Each row is a point. The ring and each string are closed loops that go straight from each point to the next, and from the last back to the first. Before rounding, they use only three directions, however many columns there are. How many times does the string pass through the ring? Passing back the other way cancels.
(in the rows, 128 means zero)

Ring (9 x 3):
[[166 155 145]
 [176 175 112]
 [166 185  96]
 [132 189  77]
 [101 175  75]
 [ 79 144  92]
 [ 84 130 117]
 [108 131 146]
 [140 142 156]]
String (20 x 3):
[[177 130 112]
 [146 141 105]
 [148 170 129]
 [166 201 163]
 [189 170 154]
 [189 137 138]
 [158 119 105]
 [141 149 127]
 [131 179 162]
 [134 160 193]
 [123 160 201]
 [119 166 159]
 [129 142 119]
 [138 105 110]
 [138 112 146]
 [136 156 198]
 [139 175 184]
 [140 170 153]
 [173 174 182]
 [198 162 168]]
Times through: 1
String (20 x 3):
[[122 102 131]
 [136 121 121]
 [132 154 128]
 [150 189 186]
 [189 179 179]
 [192 179 148]
 [163 202 141]
 [146 184 121]
 [152 138  82]
 [168 156  54]
 [143 210  64]
 [109 234  95]
 [ 99 213 108]
 [ 78 189  74]
 [ 64 146  55]
 [100 117  71]
 [121 148 106]
 [ 84 178 142]
 [ 74 153 153]
 [ 82 118 162]]
Times through: 1

Ring (8 x 6):
[[145 152 121 126 156 168]
 [135 161 144 131 142 185]
 [ 83 138 160 131 123 155]
 [ 50 111 155 127 120 117]
 [ 49  86 151 125 137  98]
 [ 79  77 145 125 163 105]
 [116  90 132 125 178 122]
 [138 125 115 124 171 143]]
String (22 x 6):
[[ 74  73 173 132 159 121]
 [ 60  53 172 130 164 101]
 [ 38  66 139 121 145  70]
 [ 44  83 127 119 138  74]
 [ 78 100 137 124 147 112]
 [ 91  95 152 128 158 128]
 [ 89  70 175 133 170 129]
 [ 49  59 173 130 153  99]
 [  7  75 146 121 119  64]
 [ 27 102 132 120 114  81]
 [ 62 117 130 122 127 108]
 [ 91 114 159 131 144 144]
 [ 88 116 169 133 139 152]
 [ 99 120 152 130 146 147]
 [ 57 127 130 122 116 111]
 [ 25 133 147 124  90 110]
 [ 44 126 173 131 105 136]
 [ 68 116 180 134 126 149]
 [ 99 109 178 136 150 161]
 [ 90 116 145 127 143 134]
 [ 63 114 129 122 129 106]
 [ 86 102 156 129 149 132]]
Times through: 1
String (33 x 6):
[[147 118 139 130 179 162]
 [137 118 145 130 171 161]
 [110 125 119 123 153 131]
 [100 133  95 116 143 111]
 [144 143  97 120 164 143]
 [167 151 106 124 172 167]
 [176 153 122 128 175 186]
 [178 173 106 125 164 187]
 [184 164 135 132 171 207]
 [151 143 147 132 164 185]
 [115 141 130 126 144 151]
 [109 150 121 124 134 147]
 [121 176 116 124 126 165]
 [166 183 147 135 146 219]
 [152 183 141 132 138 206]
 [104 165 118 123 122 151]
 [ 98 145 125 124 131 140]
 [120 136 144 130 149 162]
 [159 150 161 137 163 205]
 [188 175 158 139 165 234]
 [164 177 133 131 150 203]
 [126 171 106 122 133 157]
 [122 169  97 120 133 147]
 [112 140 119 123 144 141]
 [117 126 138 128 154 150]
 [135 131 135 128 163 161]
 [ 99 130 115 121 142 124]
 [110 138  90 116 147 116]
 [140 134  94 119 168 133]
 [162 127 104 122 186 148]
 [116 126  89 116 159 112]
 [104 123 110 120 151 119]
 [110 121 124 124 155 132]]
Times through: 0

Ring (10 x 9):
[[181 171  95 120 107 180 172 112 143]
 [176 197  83 135 114 193 135 104 152]
 [159 212  88 151 123 190 102 106 150]
 [135 212 115 161 132 165  82 118 139]
 [101 194 152 169 140 127  80 139 117]
 [ 72 175 161 180 146 107  87 154  95]
 [ 50 154 141 192 148 106 109 163  73]
 [ 60 145 128 185 143 114 130 161  73]
 [101 138 118 157 128 131 166 149  90]
 [161 148 109 122 109 158 189 127 124]]
String (21 x 9):
[[154 184 133 135 120 152 129 123 137]
 [176 200 154 121 117 149 114 115 156]
 [127 223 128 168 137 158  59 119 141]
 [ 80 221 107 203 151 157  39 130 116]
 [ 94 189 114 180 140 147  92 136 109]
 [ 74 192 102 198 147 149  77 139 100]
 [ 28 187 129 221 162 117  51 159  76]
 [ 22 162 160 208 160  88  76 173  64]
 [ 67 141 179 167 141  83 128 168  78]
 [105 156 144 155 131 121 136 147 101]
 [ 65 172  91 199 146 148 103 145  86]
 [ 33 147  77 215 151 139 122 159  60]
 [ 98 123 121 153 125 124 185 155  82]
 [151 113 144 108 106 122 226 145 105]
 [152 134  91 128 109 162 207 130 112]
 [138 167  65 154 120 185 158 121 119]
 [141 171 108 144 121 159 146 126 124]
 [176 160 144 109 108 144 174 125 138]
 [185 164 146 104 106 147 173 121 144]
 [145 176 124 139 121 152 137 126 129]
 [132 187 106 156 127 163 117 124 127]]
Times through: 0
String (32 x 9):
[[ 34 182 143 211 159 108  60 161  78]
 [ 57 183 109 204 151 137  79 148  88]
 [ 63 181 103 201 148 142  87 146  90]
 [ 88 164 135 171 138 125 118 148  96]
 [103 148 162 149 130 107 143 153  97]
 [ 63 134 159 171 140  93 141 168  72]
 [ 21 140 109 213 154 113 118 171  51]
 [ 25 148  81 220 154 134 114 162  56]
 [ 84 166  96 183 139 148 120 142  93]
 [116 152 128 150 126 133 152 142 104]
 [152 129 166 109 110 114 198 144 114]
 [154 119 138 110 106 128 220 142 109]
 [148 132  86 130 110 163 209 131 109]
 [174 137  98 112 103 165 215 124 125]
 [142 170  56 155 119 192 158 117 122]
 [131 177  87 157 125 171 136 124 121]
 [159 161 140 121 114 141 163 129 130]
 [205 163 131  93  99 162 189 113 153]
 [222 184  96  97  96 196 177  96 169]
 [189 223  31 148 114 238 118  84 167]
 [149 219  48 170 127 214  96 100 146]
 [122 193  91 169 131 171 106 123 124]
 [149 175 137 134 120 145 138 127 131]
 [186 192 149 112 111 154 134 114 157]
 [167 216 127 138 122 169  93 109 158]
 [147 219 128 153 129 163  77 114 149]
 [109 228 109 185 143 166  47 120 134]
 [ 94 207 105 189 144 158  67 129 117]
 [101 191 119 175 139 146  91 134 114]
 [136 165 164 132 122 121 139 139 121]
 [115 167 197 140 131  95 116 150 114]
 [ 67 174 190 176 148  86  79 161  92]]
Times through: 5

Ring (6 x 12):
[[143 151 130  93 130 148 153 161  89 128 134  79]
 [131 208 161 133 134 107 130 116 108 145 155 100]
 [109 183 170 171 124  89 123  92 115 156 159 128]
 [ 93 110 158 194 111  99 127  91 119 157 154 158]
 [107  52 126 162 111 143 143 128 115 142 143 160]
 [133  84 115 106 121 164 158 165  93 127 129 105]]
String (22 x 12):
[[ 86  55 141 182  98 112 146 116  92 151 127 133]
 [ 90  15 125 179  98 136 147 125 104 146 131 160]
 [103  15 115 158 104 154 152 141 105 139 132 155]
 [102  29 119 144 101 145 161 151  80 137 114 114]
 [115  84 129 135 113 139 152 144  91 137 128 111]
 [113  43 113 113 103 154 173 174  59 128  99  73]
 [141  71 103  82 120 180 170 188  79 119 116  83]
 [153 125 115  90 136 174 150 166 112 124 148 116]
 [138 139 132 121 132 147 138 139 119 135 156 130]
 [135 145 136 118 129 140 143 141 106 135 146 110]
 [144 161 136 117 138 146 134 136 125 135 162 131]
 [124 148 145 131 124 123 142 132  97 141 141 102]
 [129 209 161 118 129 104 141 129  84 142 137  64]
 [131 247 174 128 136  90 129 111  96 147 151  73]
 [122 249 183 150 133  77 121  94 106 154 159  91]
 [ 97 206 185 174 116  61 128  87  87 160 141  85]
 [ 87 200 192 197 114  52 120  70  98 167 149 108]
 [109 174 169 185 126  92 114  81 136 159 174 162]
 [125 150 149 164 132 124 119 101 146 149 178 176]
 [ 99 122 159 197 117 101 118  84 136 158 168 179]
 [123 126 141 157 127 133 127 113 136 145 167 166]
 [110 106 143 161 116 123 136 117 112 146 147 141]]
Times through: 2

Ring (6 x 14):
[[138 115 120  88 152 158 110 127 132 112 112  94 182 114]
 [117 157 139  82 141 144 138 109 112  87 118  95 145 136]
 [104 172 153 109 123 128 169 116  97 103 125 119  87 151]
 [112 135 135 138 122 133 153 136 108 146 119 138  94 130]
 [149  69 112 147 138 154 120 170 141 184 114 137 138 102]
 [164  62 110 123 151 165 105 169 153 166 113 116 173  98]]
String (25 x 14):
[[101 131 125 157 115 130 150 134 102 165 115 154  87 121]
 [120 123 139 152 118 131 162 152 111 162 123 149  74 132]
 [142 117 151 129 128 137 165 163 124 143 129 129  84 142]
 [124 120 124 121 135 145 130 134 120 138 114 122 135 118]
 [123 122 126 120 134 144 133 134 119 137 115 122 132 120]
 [130 130 147 124 127 136 160 148 117 134 126 127  93 140]
 [114 161 165 126 116 122 188 138 100 120 132 132  53 160]
 [ 85 203 169 114 110 113 194 106  79  92 129 128  48 168]
 [ 79 215 166  97 115 116 186  90  76  73 127 116  67 168]
 [117 181 178  96 122 124 193 128  99  84 136 111  62 173]
 [132 154 167 100 129 133 177 141 113 100 133 110  83 160]
 [131 146 155 100 133 138 162 137 116 105 128 109 104 149]
 [114 185 164  72 135 134 167 107 102  64 128  90 111 161]
 [ 95 191 140  63 141 140 137  79  97  57 115  84 155 141]
 [ 96 164 117  83 143 147 113  84 104  88 106  96 177 118]
 [119 134 125 105 139 146 127 120 117 118 113 110 148 121]
 [132 125 137 111 136 144 142 139 122 126 121 115 126 130]
 [111 143 124 103 137 144 127 112 111 113 112 110 148 122]
 [ 87 188 139  89 130 133 146  86  91  81 115 104 128 140]
 [ 83 211 163  92 119 120 180  90  80  71 125 111  80 165]
 [101 195 178 108 113 116 201 120  87  89 135 122  43 175]
 [ 83 182 142 119 117 124 162 100  85 109 118 129  89 143]
 [ 88 156 121 126 124 134 136 104  96 129 109 131 122 121]
 [107 131 117 124 132 142 126 119 111 137 110 126 139 114]
 [ 93 136 109 138 126 138 124 111 102 149 105 138 133 108]]
Times through: 0
String (14 x 14):
[[132 133 122  66 157 160 107 110 129  86 111  78 198 118]
 [143 139 159  90 139 142 161 144 124  99 131  99 112 151]
 [133 143 155 100 134 139 161 139 118 106 128 108 105 148]
 [114 187 178  92 122 123 193 122  97  78 136 108  64 174]
 [ 88 208 173 102 113 115 195 103  80  79 131 119  54 173]
 [ 75 189 137 112 119 125 154  88  82 101 114 124 103 139]
 [110 144 132 114 131 138 141 120 108 122 116 120 123 128]
 [126 133 141 113 132 140 149 137 117 124 122 118 113 135]
 [131 125 136 113 135 144 143 139 121 128 120 117 123 130]
 [133 149 160  96 133 137 167 138 116 100 130 106  99 154]
 [128 155 148  73 144 146 143 117 118  79 123  87 144 143]
 [116 136 102  64 161 164  83  89 124  86 100  77 231 101]
 [126 117 104  87 155 162  92 111 129 113 104  93 207 100]
 [123 116  90  70 165 171  68  95 132 100  96  78 249  88]]
Times through: 1

Ring (10 x 14):
[[107 133 137 160 149  87 136 131 115 132 204 121 102 133]
 [102 112 137 146 161  89 141 126 100 145 203 116 108 122]
 [110 110 132 120 163  99 147 113  90 164 186 122 111 115]
 [128 128 124  94 153 115 150  98  91 179 159 134 112 116]
 [147 149 111  76 134 133 150  86 103 182 128 144 118 120]
 [160 163  91  70 107 152 144  80 130 169  95 148 136 124]
 [162 168  81  82  91 157 137  85 151 149  86 144 147 128]
 [156 171  85 102  89 149 133  94 159 134  99 141 144 133]
 [140 173 107 136 103 123 131 112 153 123 142 137 122 142]
 [121 159 129 159 128  98 133 126 134 124 184 129 104 142]]
String (23 x 14):
[[ 89  87 150 141 188  76 148 127  72 163 225 111  99 112]
 [109  98 113 129 145 110 139 117 115 140 167 112 137 113]
 [125 130 112 121 131 117 139 110 123 143 154 125 128 123]
 [112 115 113 140 135 109 135 121 127 129 168 115 132 121]
 [124 127 106 125 125 121 136 112 132 135 148 123 136 122]
 [132 170 127 138 127 107 137 115 128 140 170 138 101 141]
 [129 129  95 122 113 130 133 109 144 128 132 122 147 122]
 [135 144  98 120 110 130 134 107 145 131 131 129 139 127]
 [144 179 115 121 114 122 137 105 135 144 145 144 110 140]
 [160 205 100 121  86 137 131 101 163 129 118 151 119 150]
 [155 179  83 119  78 147 127 101 175 117 101 139 146 140]
 [135 138  93 116 108 134 134 106 146 130 125 126 146 124]
 [137 161 110 126 115 122 135 109 139 136 145 135 121 135]
 [137 200 136 154 120 100 134 120 136 132 181 147  83 156]
 [123 197 154 180 135  78 133 134 128 126 217 142  67 160]
 [118 160 142 156 143  89 138 126 116 138 200 133  89 142]
 [ 97 138 160 176 167  67 139 140  98 137 239 122  77 138]
 [ 86 112 164 171 185  62 143 140  81 148 249 115  80 127]
 [ 91  86 140 143 176  84 144 128  86 152 213 108 111 111]
 [119 103 101 114 133 124 139 109 123 141 144 116 147 111]
 [129 141 120 117 136 114 142 107 114 154 159 132 115 126]
 [121 109 103 112 132 124 139 107 122 144 143 119 143 113]
 [ 95  78 134 124 178  92 148 119  79 164 199 109 119 104]]
Times through: 2

Ring (6 x 14):
[[195 114 128 133 178 173 119 125 122 105 121  76 149 128]
 [150 130 121 147 185 145 105 123 136  76 115 128 137 118]
 [ 87 148 121 146 145 118 113 134 145 110 128 171 115 111]
 [ 52 154 124 142 115 110 121 141 144 142 132 189 100 113]
 [ 76 144 130 133 107 129 130 142 134 164 134 159 105 121]
 [165 121 133 124 141 166 132 134 123 149 133  87 136 128]]
String (25 x 14):
[[152 130 129 127 139 150 130 137 133 144 141 103 134 119]
 [140 129 125 141 165 148 114 127 131 104 119 124 131 122]
 [171 117 119 157 220 160  92 111 126  37  91 118 143 126]
 [181 119 118 154 221 158  93 113 131  37  99 112 149 122]
 [162 130 123 139 173 146 114 128 137  96 129 113 141 115]
 [130 135 126 136 147 141 121 133 136 124 131 129 127 118]
 [115 136 121 150 171 135 105 125 136  85 112 153 124 119]
 [ 85 145 116 161 180 117  94 123 144  61 105 188 116 113]
 [ 67 155 119 150 142 105 110 135 151 106 129 192 109 107]
 [ 87 150 125 134 118 118 127 142 145 148 144 160 114 110]
 [115 139 127 133 132 136 125 137 137 139 136 136 122 117]
 [ 50 152 122 150 132 111 111 134 143 117 119 198 100 115]
 [  7 162 122 151 109  95 114 140 146 135 122 229  84 114]
 [ 40 157 128 134  88 108 132 148 144 175 143 189  94 114]
 [ 82 148 131 125  92 124 139 148 140 185 151 150 109 115]
 [ 38 151 130 137  94 117 129 143 136 170 129 189  91 122]
 [ 65 141 129 142 122 130 120 135 130 141 116 173 100 127]
 [100 134 128 140 139 141 119 132 129 129 117 148 113 126]
 [114 129 135 127 116 153 134 138 123 168 129 122 116 131]
 [144 123 135 123 123 163 137 137 121 167 133  97 126 131]
 [142 124 129 136 155 158 120 129 124 121 118 114 129 129]
 [157 120 129 135 160 163 120 128 123 118 118 102 134 129]
 [197 109 131 133 179 181 119 123 116 107 113  71 147 134]
 [208 107 129 135 190 183 116 120 117  95 112  66 152 132]
 [168 118 125 145 190 164 107 120 124  80 105 106 140 128]]
Times through: 2
String (29 x 14):
[[117 134 129 134 135 143 125 135 131 139 128 133 120 123]
 [102 130 131 138 135 147 122 132 124 137 115 141 113 131]
 [120 128 136 124 112 156 138 139 121 176 132 114 117 131]
 [146 127 137 114 106 159 146 144 125 191 149  90 128 126]
 [148 130 133 119 117 152 141 142 131 173 150  97 131 121]
 [146 127 129 132 146 154 125 133 128 133 129 109 131 124]
 [161 119 127 140 174 163 114 124 123 100 112 105 136 129]
 [191 111 126 142 197 175 108 118 119  78 104  86 147 132]
 [158 124 127 137 166 156 117 128 129 109 122 107 137 123]
 [165 127 128 129 152 155 126 133 132 129 136  97 139 120]
 [179 125 127 129 161 157 124 132 133 120 137  89 146 118]
 [184 119 119 152 216 159  96 115 131  45 104 108 149 121]
 [160 122 115 165 234 151  82 108 132  12  86 137 142 122]
 [134 130 121 151 185 143 102 121 133  72 107 141 130 121]
 [135 133 124 140 160 142 115 130 135 107 125 129 130 118]
 [149 133 125 134 154 143 121 133 138 119 137 115 136 115]
 [167 129 121 142 184 148 109 125 137  82 124 112 144 115]
 [178 120 116 159 230 156  88 110 132  23  94 119 148 121]
 [173 117 118 160 229 159  87 109 127  25  88 121 145 125]
 [151 127 125 140 168 151 114 127 131 102 120 116 135 122]
 [161 126 128 131 153 155 124 132 131 126 133 101 138 121]
 [193 120 131 121 149 168 134 135 127 144 143  68 148 122]
 [222 106 132 124 174 187 127 126 117 121 126  47 157 131]
 [194 108 131 132 176 182 120 123 115 111 113  71 146 135]
 [153 121 130 133 154 162 123 129 123 127 120 103 132 129]
 [151 118 135 127 138 169 131 132 117 151 122  94 129 135]
 [131 126 136 122 114 159 139 140 122 176 135 105 122 131]
 [124 133 136 117  99 149 145 146 129 192 149 109 121 124]
 [125 135 130 128 125 143 131 139 133 154 140 122 124 120]]
Times through: 1

Ring (10 x 14):
[[108 157 164  84  88 181 107  97 133 146 124 116 112  85]
 [101 154 152 106  73 184 103 106 114 132 126 110 114  86]
 [107 143 124 147  81 170 113 116  93 111 134 112 120 102]
 [135 126  94 188 126 133 140 114  88  92 147 132 126 135]
 [157 117  81 203 167 106 160 109  97  88 155 148 130 156]
 [171 115  82 198 200  91 173 107 112 101 157 154 131 164]
 [171 120  93 180 208  94 171 108 124 119 153 149 130 157]
 [156 134 124 136 191 117 155 108 141 148 141 135 125 132]
 [140 146 150  99 160 142 137 100 151 160 132 128 119 110]
 [127 153 163  81 130 161 123  95 151 159 127 124 115  97]]
String (31 x 14):
[[148 128 103 170 161 121 150 111 111 115 146 136 126 138]
 [150 123  90 189 174 113 156 125 102 117 149 128 130 142]
 [173 113  75 208 215  84 178 119 109 110 157 146 134 166]
 [197 107  75 201 249  63 195  97 131 105 163 173 134 185]
 [179 119 100 168 214  90 175  92 137 115 154 163 128 162]
 [147 133 118 147 161 127 147 104 125 126 143 137 124 131]
 [137 136 119 147 156 135 141 121 118 141 138 118 125 120]
 [146 136 123 139 181 125 149 120 132 154 138 121 126 123]
 [137 138 126 138 149 138 139 111 124 136 138 125 123 119]
 [149 137 132 124 166 129 146  95 141 137 140 141 121 127]
 [156 144 155  87 181 130 148  82 170 158 135 148 117 122]
 [139 153 169  69 158 150 132  91 169 174 127 130 115 101]
 [122 156 166  77 131 165 120 104 151 171 124 114 115  90]
 [115 152 151 104 118 167 117 117 128 159 126 104 118  91]
 [111 162 179  61 102 182 107  97 151 168 120 112 111  79]
 [114 162 184  52  95 183 107  80 158 157 121 126 108  82]
 [119 158 177  63  94 178 111  74 153 142 125 136 109  91]
 [122 148 147 108 110 163 120  97 129 134 131 126 116 103]
 [113 147 138 124 104 166 116 117 113 138 130 108 119  97]
 [ 92 155 149 112  68 190  98 123 104 142 123  92 116  78]
 [ 79 160 159 100  27 210  83 110  99 125 121  97 111  68]
 [ 93 152 143 122  47 192  96 108  96 112 128 108 114  86]
 [ 88 149 129 144  50 190  97 128  79 115 128  93 119  85]
 [111 142 121 152 100 162 118 126  94 124 134 105 122 103]
 [124 137 117 155 117 149 128 115 102 117 139 120 123 116]
 [134 132 109 164 125 139 136 106 102 103 143 133 123 128]
 [144 119  81 206 128 122 148 102  83  67 154 149 127 150]
 [147 116  73 218 141 115 153 112  79  72 156 144 130 153]
 [142 121  83 203 147 121 149 122  86  94 151 131 130 143]
 [140 130 105 169 147 129 144 115 106 115 144 129 126 131]
 [147 129 109 162 156 125 148 105 115 113 145 139 125 136]]
Times through: 0
